Every row gives one point. The window is the flat piece filled in between its corners: a triangle in 3 columns, a solid with four corners in 4, and so on. A path goes straight from each point to the next, and from the last back to the first. List the points from which the path goes on through the window.

Window:
[[  4.7  -7.3  -8.3]
 [-14.3 -10.3  -3.6]
 [  5.7  40.2  14.3]]
Path:
(1): [  1.9  29.0 -10.1]
(2): [17.5  5.3 14.5]
(3): [ 15.5 -18.5  13.1]
(4): [ -1.7 -12.0 -17.1]
(5): [-4.4 20.1 -5.1]
(6): [-3.3 23.7 22.0]
(7): [-8.6 -5.5 13.2]
(8): [-9.4 15.1 -5.1]
Through the window after points: none

Window:
[[  3.4   7.7 -12.1 -12.4]
 [ -0.2  13.8  21.8 -23.8]
 [  9.1  -4.4  -5.7   5.1]
 [-20.0  -8.8 -22.3  28.4]]
Path:
(1): [ -6.6  -1.9  -1.3 -14.7]
(2): [-20.3 -28.8 -30.6  16.1]
(3): [-10.9  14.8  -6.4  28.5]
(4): [ 8.5  5.5 -4.6 16.6]
(5): [ -8.5 -16.3  -9.1 -11.0]
(6): [  2.5 -20.0  -7.9  -8.9]
(7): [-19.6   4.1 -18.1  19.8]
(8): [-4.8 21.5 13.1  7.9]
(9): [-1.2 -6.0  2.6 -5.3]
(10): [  8.6 -12.5  -7.0 -18.0]
(11): [-7.3  1.0 -6.7 27.8]
(12): [ 0.5 25.2 29.6 -3.4]
Through the window after points: 2, 4, 12

Window:
[[-22.8  17.4  -6.5   2.0 -18.4  -2.9]
 [-13.8 -22.8 -28.2  21.0  -0.3 -13.0]
 [ 39.2  -8.8   6.1  -6.0 -33.9   6.3]
 [-17.6  14.8   7.6 -16.8  12.8   3.4]
 [  5.1   7.0 -17.7  -3.7 -11.1  -6.5]
 [  6.6  -9.8  -9.3  23.0  14.3 -12.2]]
Path:
(1): [ -9.0 -13.1 -38.2  23.4   8.2  -7.1]
(2): [13.9 -9.5 -2.0  6.1 -2.4 13.0]
(3): [  7.0  -2.7  -0.4  -0.5 -23.5 -22.8]
(4): [ 12.2  -0.9   9.9   6.6 -17.6 -21.6]
(5): [ -3.5   1.1 -26.3   2.2   9.9   8.9]
(6): [ 23.2  -5.2  -2.2   5.3 -27.1  14.2]
(7): [ 24.0  -2.9   6.0 -12.8 -25.0 -10.6]
(8): [ -1.6   8.4  -6.1   2.2 -34.6 -30.1]
(9): [ -4.7 -13.1 -24.6  15.4  -0.3   0.5]
(10): [14.5 -1.1 -5.5  6.6 -7.7  8.0]
(11): [  6.4 -10.5  -7.0  -4.9  -1.8 -21.9]
(12): [-11.6 -21.5  -4.5   7.6 -12.5 -14.4]
Through the window after points: 4, 6, 12

Window (8 x 8):
[[  4.1  -1.4  11.8 -12.1   5.0 -10.7 -28.4  15.0]
 [ -9.2  33.1  13.6   6.0  23.9  -4.7 -14.3   8.9]
 [ -0.6  20.4  24.5 -20.8  -8.0  11.0 -17.0 -23.9]
 [-27.4 -28.6 -13.4   9.7 -12.3   1.2  19.3  11.4]
 [  8.0 -20.3 -13.0  -5.4  -2.1  14.3  22.4  -7.4]
 [ 13.4  21.6  -7.5  -2.5 -11.1  11.0  -0.7   4.7]
 [-19.4 -24.2 -18.4 -11.9  -3.7   0.9 -10.7 -18.4]
 [ 11.1  15.1   0.2 -10.6  -7.1 -20.1   9.7   8.1]]
Path:
(1): [  8.6 -16.4   6.1  11.3   1.0 -10.6  15.9  -3.6]
(2): [ -1.3 -20.0  -4.5  10.3 -34.6 -18.3  28.9 -15.8]
(3): [-25.9   8.4   4.0 -18.1  23.6  26.7 -23.9  19.4]
(4): [ -9.0   6.1   4.2 -10.4   0.8  14.5  -3.1  10.0]
(5): [ -1.5  -6.1  -6.2   3.5  -0.1  -2.8  -2.1 -13.6]
(6): [ 11.8  -3.4  19.9  18.7  -9.7  25.4   1.1 -14.5]
(7): [-14.8   1.7  -2.1 -29.0   0.5  -2.1 -14.4  -8.1]
(8): [  9.3  25.8  14.7 -40.1  23.8  -2.7 -15.6   6.5]
(9): [ -3.6  10.7   5.0  27.5 -21.5   9.5  -9.8 -15.9]
(10): [ -0.7 -10.6  23.1   9.8 -14.9  -8.0 -21.6  -9.9]
(11): [-12.6  10.1 -22.0 -19.7   7.4   1.5   0.8   1.3]
(12): [ -1.2  16.6   0.3 -14.9   8.5  -5.4 -14.5  12.1]
(13): [ -2.8   0.1  33.4  17.3  -0.7   6.8 -11.7 -21.0]
(14): [  7.0  19.0   7.8   7.5   3.0 -13.6 -24.0 -43.3]
(15): [ -4.0   3.9   2.2 -22.0  -1.3  10.3  -0.2  10.1]
(16): [-15.5   1.2  -0.2 -17.3   2.6  -1.3 -20.5   8.4]
Through the window after points: 2, 12
